Rows are points. Any point is a mix of the corners, with weights that add up to 1. It lies inside the corners' shape when no weight is negative. Is each point inside? If not, which corners have a negative weight?
(in the rows, 128 means zero)

Corners:
(1): [128 124  82]
(2): [142 175 106]
(3): [143 189 173]
(4): [ 88 148  86]
Points:
[138 173 124] -> inside
[149 164 130] -> outside (4)
[140 184 162] -> inside
[114 164 129] -> outside (2)
[100 140  96] -> outside (2)

Corners:
(1): [168 121 151 122 163 171  51 100 135 104 115]
(2): [160 109 168 116  86  94  89 108 109 141 171]
(3): [125 143  94 221 179  71 116 154 175 147 157]
(4): [180  95 145 145 178 140 134 157  89  81 141]
(5): [155  89 115  34 176 148 110  66  76 198 143]
(6): [112 133 181 190  97 100 139 170 127  69  97]
(7): [128 170 100  87 100 124 100 132 115 115 174]
(8): [178 146 122 144 150 129 185 156 131 148 126]
(9): [122 136 207 142 100  99 116 199 143 123 153]
(10): [145 143 125 140 178 228  77  86  79 128 144]
(11): [149 121 154  76 174 167 175  62  92 121 151]
(12): [ 89 116 139 138  71 133 174 136 160 115 157]
Points:
[138 122 146 116 140 129 127 121 112 130 138] -> inside
[139 125 150 131 137 135 138 130 109 116 143] -> outside (1)
[139 140 141 143 112 110 138 150 119 117 160] -> outside (1, 5)
[151 121 156 128 151 167 106 118 108 117 133] -> outside (3, 7)
[130 146 148 154 118 135 123 138 139 114 140] -> outside (4, 5)

Corners:
(1): [188 159 113 106 156 123 113 131 116 173 101 149  43 108 145 156 171 116
 152 143]
(2): [156 135 165 112  60 119 133  47 111 162 107 155  69 108 119 190 112 184
 168 106]
(3): [161 143  95 112 177  80 146 130 138 118 134  89 152 140 144 130 151  96
 139 123]
(4): [ 69  92  86 132  74 164 169  96 161 120  76  89  94 161 107  85  73 149
 162 124]
(5): [167  64  79 115  88  99 196 165  75 157 144  82  69 194 143 147 178 179
 115 138]
(6): [117 129 147  55 125 146 193 163 170  93  68  76 125  84 119 142  95 156
 141 133]
(7): [ 76 144 122  92 142 127 118 193  97 122 141 115 140  62  88 150 181 109
 141 172]
(8): [177 173 139 105 113  76 123 203 148 146 124 139 128 146 184 123 148 113
 133 108]
(9): [179 109 118 188 154  82 141 136 160 172 113 117 108 135 117 125 146 129
 141 116]
(10): [ 94 159 125 127 153 116 162 142  79  98 124 126 137 135 115 188  96 168
 117 140]
(11): [181 182 127 144 111 115 105 185 163  83 110 100  48 134 133 160 154 142
 148 106]
(12): [140 109 172 148 129 137  96 111 114 129  94 175 181 112 104 133 158  63
 127 189]
(13): [167 131 177 132 162 136 105 158 137 128 140 105 187 115 198 144 125 113
 132 146]
(14): [118 110 138  63 163  90  65  92 106 110 121  86 102 150 109 121 139 143
 127 173]
(15): [118 188 144  79 144 119  77 168 164  94  99  96 162 172 136 164 131 174
 180 108]
(16): [126 187 154 129 158 141 110 116 114 187 102  63 145 122  98 100 154  86
 130 149]
(17): [131 141 115  58 136 108 108 151 159 106 125 119 167  90 125 181 120 129
 109 189]
(18): [ 53 103 112  90  75  97 171 124 134 141 112 130 107 139 129 210 175 118
  84 144]
(19): [135  83  96 129 128 170 104 153 133 166 105  80 166 176  84  47 148  86
  96  65]
(20): [ 85 190 148 116 185 164 217 122 118 119 134  99 174 107 134  72 127 217
 118 203]
(21): [ 80 121 131 136 137 134 185 170 152 125 161 136 169 169  64 110 148  72
 123 128]
Points:
[131 130 130 114 113 120 143 126 121 145 117 113 113 135 120 147 143 138
 133 133] -> inside
[173 125 132  99 121  90 120 142 138 132 105 132 104 129 152 185 145 140
 125 120] -> outside (4, 7, 16, 20, 21)
[130 121 112  90 111 112 166 129 154 110 119 107  88 136 147 174 129 180
 143 146] -> outside (7, 8, 10, 12, 16, 19)
[146 129 126 114 127 121 143 147 145 153 104 110 141 112 139 135 147 124
 137 134] -> outside (10, 11, 14, 21)
[140 148 127 110 141 121 138 157 142 130 122 101 128 130 126 121 138 140
 140 134] -> outside (10, 12, 18)

Corners:
(1): [ 65  92  79 104 158 134 138 197 121  88 105 100 151 118 134 120 152 129
 153 123]
(2): [116 110 196 126 103 125 139  84 155 120 161  80 123 105 155 107 138 207
  96 117]
(3): [168 135  72 162 175  74 116 168 103  94 111 137 159 109 229 108 173  76
 179 111]
(4): [156  91 120 185 142  97 179 134 153 143 152 161 110 153 138 121 182 165
 158 115]
(5): [119 117 158 160 150 107 130 154 144 138 108 149 121 112 176  99 149  56
 170  87]
(6): [172 101 137  92 125 140 155  84 180 112 119 104 106 141 124 107 123 132
 111 142]
(7): [152 128 157  82  92 103 159 139 161 164 154  60  95 136 114 197 134 132
 122 135]
(8): [ 98 121 111 172 164  66 121  97 111 129  65 115 130 173 195  94 215  80
 164 129]
(9): [ 87 140  56 145 202 110  83 160 180 116  90 144 170 128 180 137 143 104
 133  78]
(10): [144 124 192  63  87  95  98 139 178 103 143 107  58 158  99 123 133 181
 122 121]
(11): [147 143 128 151 164 136  91 132 100 160 109 151 133 138 170 117 197  96
 168 173]
(12): [122 169  94 189 130 124 138 165 157 125  96 104 159 144 171  74 177 107
 180 117]
(13): [111 181 105 116 134  79 150 112 113 131 118 189 131 131 184 123 156 100
 189 138]
(14): [112 140  37 134 185  91 105 162 139 159  79 117 114  72 175 109 152 113
 206  97]
(15): [104 131  95  80  86 110 120 164 156  95 142 101  51  92 132 117 140 116
  48 140]
(16): [ 90 151  53 160 166 120  95 134  72 101 135 110 132 135 144 102 128  93
 176  65]
(17): [111 114 157  89  81 148 144 145 164  92 131  82  22 140 153 168  66 175
  95 158]
(18): [114 120 154 133 156  84 126 137 163 125 161  88 114 124 125 101  95 141
 115 165]
(19): [134  74 151 108  25 105 103 101 172 129 148 110 114 110 159 131 109 147
 121 168]
(20): [121 121 133 107 110 111 126 119 202  78 178  94  63 103 118 173 161 133
 142 159]
(21): [116 120 171 123  79 106 114 122 150  64  92  89  74  95  67 167 101 176
  82 136]
Points:
[112 129 106 120 135 108 117 146 157 113 121 116 110 120 150 126 140 121
 118 121] -> inside
[ 87 135 102 130 123 103 109 154 145 106 116 135  88 122 136 108 144 119
 137 129] -> outside (2, 3, 6, 7)
[123 133 105 139 154  99 126 146 136 115 117 124 119 130 160 121 152 108
 154 123] -> outside (2, 19)
[111 122 131 125 124 114 126 130 152 122 123 109 104 129 139 124 140 135
 133 133] -> outside (3)
[138 133 104 111 134 130 155 155 161 113 109 108 112 101 145 151 155 141
 130 139] -> outside (5, 8, 10, 16, 18, 19)

Corners:
(1): [107 132 120 128 110 124 128 126 138 139 136 131 135 119 159 134  83 131
  95 140]
(2): [123 146 112 108 105 113 113 123  89 126 119 136 140 114  96 127 152 129
 224 134]
(3): [124 145 148 121 133 133 130 138 136 143 126 100 128 145 123 132 112 142
 102 138]
(4): [133 143 127 145 133 128 158 137 107 125 129 171 136 119 129  89 132 125
 128 135]
(5): [114 123 134 118 167 129 140 135 129 131 132 156 136 140 145 135 129 119
 114 132]
(6): [132  68 142 142 110 120 118 103 110 119 160 128 125 130 136 140 127 153
 121 119]
(7): [ 99 110 122 105 107 138 125 144 137 122 131 116 164 117 109 122 123 176
 181 139]
(8): [127 117  68 159 116 142 123 131 112 127 121 129 131 121 139 148 114 113
  96 138]
(9): [109  94 156  85 100 128 124 151 164 139 118 123 141 143 107 143 140 129
 184 143]
(10): [137 116 136  98 127 115 129 127 143 142 167 122 149 123 122 148 127 127
 103 138]
(11): [129 151   7 116 117 120 105 125 149 135 127 121 123 165 122 155 116 119
 110 141]
(12): [132 161  95 231 172 166 134 105 138 168 119 117 108 138 141 138 107 145
  92 109]
(13): [132 141 145 114 128 120 185 151 113 119 163 155 145 127 165 103 133 129
  95 115]
(14): [124 123 137 104 128 143 133 151 145 154 136 126 153 149 144 122 115 119
 105 122]
(15): [108 103 156 106 134 119 158 141 132 132 201 102 147 156 143 128 116 135
  96 139]
(16): [138 133 155 114 117 133 140 151 143 114 183 145 134 140 159 121 121 124
  91 133]
(17): [ 95 112 145 135 109 134 118 106 125 137 140 108 146 127 116 148 130 151
  97 132]
(18): [162 138 151 118 141 127 161 152 138 132 133 142 180 170 139 132 136 109
 106 135]
(19): [130 147 154 156 138 120 135 151 115 167 149 120 135 131 141 140 117 145
  79 142]
(20): [118 140 145 118 107 128 146 155  99 123 153 164 129 118 125 120  97 157
 139 126]
(21): [109 144 149 145 136 121 132 157 140 133 135 115 135 136 126 111 121 131
 135 107]
Points:
[122 128 126 130 129 129 138 134 125 135 137 134 140 133 132 128 121 134
 120 131] -> outside (16)
[127 128 119 134 125 127 134 132 123 133 141 135 135 134 131 127 123 134
 119 131] -> inside
[126 129 121 131 130 130 132 126 127 137 142 124 138 135 133 135 122 135
 110 134] -> outside (9, 20, 21)
[131 152 130 132 138 132 143 142 123 136 138 141 145 135 127 118 126 138
 122 126] -> outside (1, 6, 8, 9, 15)
[125 136 128 138 129 128 138 137 124 139 139 135 137 130 135 125 119 134
 113 134] -> inside
[127 140 120 128 131 128 148 149 125 126 143 144 139 139 131 120 131 130
 141 133] -> outside (1, 3, 6, 10, 14, 17)
[120 131 140 125 129 129 143 142 126 135 145 132 142 132 137 126 121 132
 115 130] -> outside (6, 11)
[129 143 129 145 147 145 152 146 140 138 137 134 133 156 142 125 116 124
  90 123] -> outside (1, 2, 6, 7, 10, 19)
[131 126 117 120 125 133 136 136 127 126 154 131 137 136 144 132 112 134
 106 133] -> outside (4, 9, 17, 19, 21)

Corners:
(1): [160 131 136 108 114  74  94  69 116 113 145 160  70 140 110 139 129  84
 171  72]
(2): [ 99 180 120 141 179 145 190 164 139 162 134 100 138 138 131  92 140 131
 115 119]
(3): [111 146 148 190  79 126 155 154 197 116 189 157  78  50 169  93 137  99
 168 193]
(4): [122 129 111  70 109 121 121 174 146  90  89  88 137  91 173  26 135 165
  92 128]
(5): [ 88  87  78 123 130 137 145 101 101 134 198 139 146 188  81 147 143 164
  80 136]
(6): [125 160 114 119  76 126 128 145 120 115  77 106 168 107 190  46  51  92
 114 150]
(7): [108 161 138 185  69 170  95 123 156 146  90 112 101  73  63  89 119  71
 150 156]
(8): [131 108  87 108 182 129 118  85 103 180 193 114 127  67 109 125 118 141
 117 134]
(9): [ 77 143 207 208  99 122 124 109 223 127 106  89 129 120 147  81 101  66
 175 172]
(10): [ 94 108  58 107 168  52 119 163  80 132 193 106 173 141 115  57 135 193
 136  73]
(11): [138  84 131 126  82 170 131 161 112 114 100 122 116 115 145  91  83 185
 109 122]
(12): [ 93 147 126 106  43 138 109 129 139 135 131 148 142 136 129 122  98 159
 130 129]
(13): [ 96  52  57 146  92 159 110  88 118 118 197  89 127 108 146 169  98  90
 133 126]
(14): [ 84 120 113  91 171 110 134 129  70 154 109 184  78 117  68 214 135  40
 124  67]
(15): [131  92 107  67 109 117 165 129 166  89 110  89 174 127 137  95 117 136
 148 139]
(16): [168 123 100 182 152  65 155 157 137 163 120  96 154  81 157 101 158 130
 139 134]
(17): [130 136  51 100  97 118  50 135 109 115  67 134 145 131 124  68 115 143
 165 138]
(18): [143  71  70 105 109  24 124 138  94 157 128  71  77 146  95 129 107 143
 116 127]
(19): [145 121 124 110 108 131  71 118 126 123 124 124 114 126  80 191  86  62
 132 113]
(20): [120 150 103 153 118 128 133  97 219 135 107 186 141  93 110 140  93  64
 138 127]
(21): [164  99  86 114  91 106 107 155 156 176 116 122 140 105 143  58 123 121
 130 147]
Points:
[135 116 124 141 100 100 111 124 149 137 117 129 107 103 101 118 118 109
 164 131] -> outside (2, 4, 5, 6, 13)
[129 116  99 131 106 105 112 130 111 144 137  98 135 137 127  92 105 149
 127 125] -> outside (3, 4, 14, 15, 20)
[119 115 102 126 121 113 124 133 122 136 142 128 127 123 126 116 116 130
 124 123] -> outside (7, 15)
[155  91  83 112 147  91 151 132 132 153 195 115 133 116 137 119 141 168
 116 111] -> outside (6, 7, 9, 14, 17)
[125 110 108 137 120 119 126 125 136 137 137 117 130 117 120 115 113 111
 137 132] -> outside (4, 12)
[117 130 111 124 117 124 127 128 141 125 126 128 136 111 132  95 123 119
 138 124] -> outside (18, 19)
[126 125 116 131 103 122 121 127 141 133 119 121 116 106 126 108 114 108
 135 138] -> outside (10)

Corners:
(1): [ 78  60 158 166 155  78 147  86 152 168 160 133  99 116 155  83  67  89
  78 147]
(2): [112 115 117  89 138 141 175 108 137 155 133 164 112 172 105 144  94 193
 103 170]
(3): [116 105 122 137 117 131 139 159 151  62 104 147 191 118  63 104 158 118
 197 100]
(4): [126 143 140  67  60  84 155 158 106  84  85 120 204 163 114 102 166 124
 114  87]
(5): [131 157 164 120  71 139  94 160  84 157 154 146 112 168  88 144 148 188
 149  98]
(6): [124 138 111 150 152  85  82  82 124 101  95  99  73  80 105 171 153  83
 110 132]
(7): [186 123 158 137  55 153 137  70 155 157 128 182  60 139 145 196 150  88
 159  84]
(8): [137 111 141 152  84  76 163  80  92 166 167 117  73  93 120  99  86 159
 142  61]
(9): [138 181  63 186  87 199 116 131  95 146 157 101  62 115  97 131 125 205
 169 101]
(10): [125 103 130 114 180  95 155 145 123 117  89 137 139 142 160  91 101 180
  83 119]
(11): [ 81 136  89 145  80 153  84 119  92  68 200 160 183 193  85 190 165 153
 200  88]
(12): [ 85 119  97 184 167 171  93 115  96 180 142 136  44  68 161 189 149 187
 152 120]
(13): [169 100 124 125  76  87 162  92 171  75  58 152  72 126  90 142  78 110
 120 185]
(14): [ 99  60 175 122 179 110 143 157 179  81 184 118 199 168 162 169 153  91
  94 117]
(15): [122 170  53 152 112  78  99  94 122 120 183 121  97 137 194  88 159 161
  93 130]
(16): [130 138 142 133 168 124 100 139 116 139  90  94 127 113 167 101 124 165
 167 121]
(17): [ 96 103 149  71 135 141 126 151  91  99 139 125 111 141  97 132 135  98
 123 161]
(18): [154  95 142 113 114 171 118 126 131 110 124 155 153 102 144 148 118 146
 129 135]
(19): [172 147 185 140 149 186 119  87 134  85  63 136  73  85  99 191 154  82
 151 207]
(20): [123 168 111  81 133 131 154 138 133 157  94 203  91 173 124 191  93 152
 116 194]
(21): [170 123  81 128  56 139 156 112 102 151 150 167  98 164  90 152 141 133
 168 125]
Points:
[128 119 124 136 119 123 132 115 131 127 131 140 116 132 125 138 128 139
 132 125] -> outside (17)
[131  91 145 125 137 115 136 110 137 116 145 138 137 136 140 128 132 107
 129 123] -> outside (4, 5, 9, 12, 13, 20)
[132 122 128 133 116 128 135 112 124 140 119 139  90 119 124 132 116 138
 128 135] -> outside (11, 14)
[125 126 113 124 143 140 139 131 116 134 122 129 116 114 131 131 134 159
 132 129] -> outside (1, 5, 7, 11, 13)
[128 116 138 126 120 131 131 120 126 118 121 138 113 129 111 150 129 127
 136 129] -> outside (15)
[157 137 122 127  95 143 132 102 126 115 129 152  84 145 103 170 124 140
 136 146] -> outside (1, 3, 4, 12, 16)
[128 114 148 107 109 119 141 131 133  96 110 138 144 143 106 132 128 119
 132 126] -> outside (12, 15, 21)
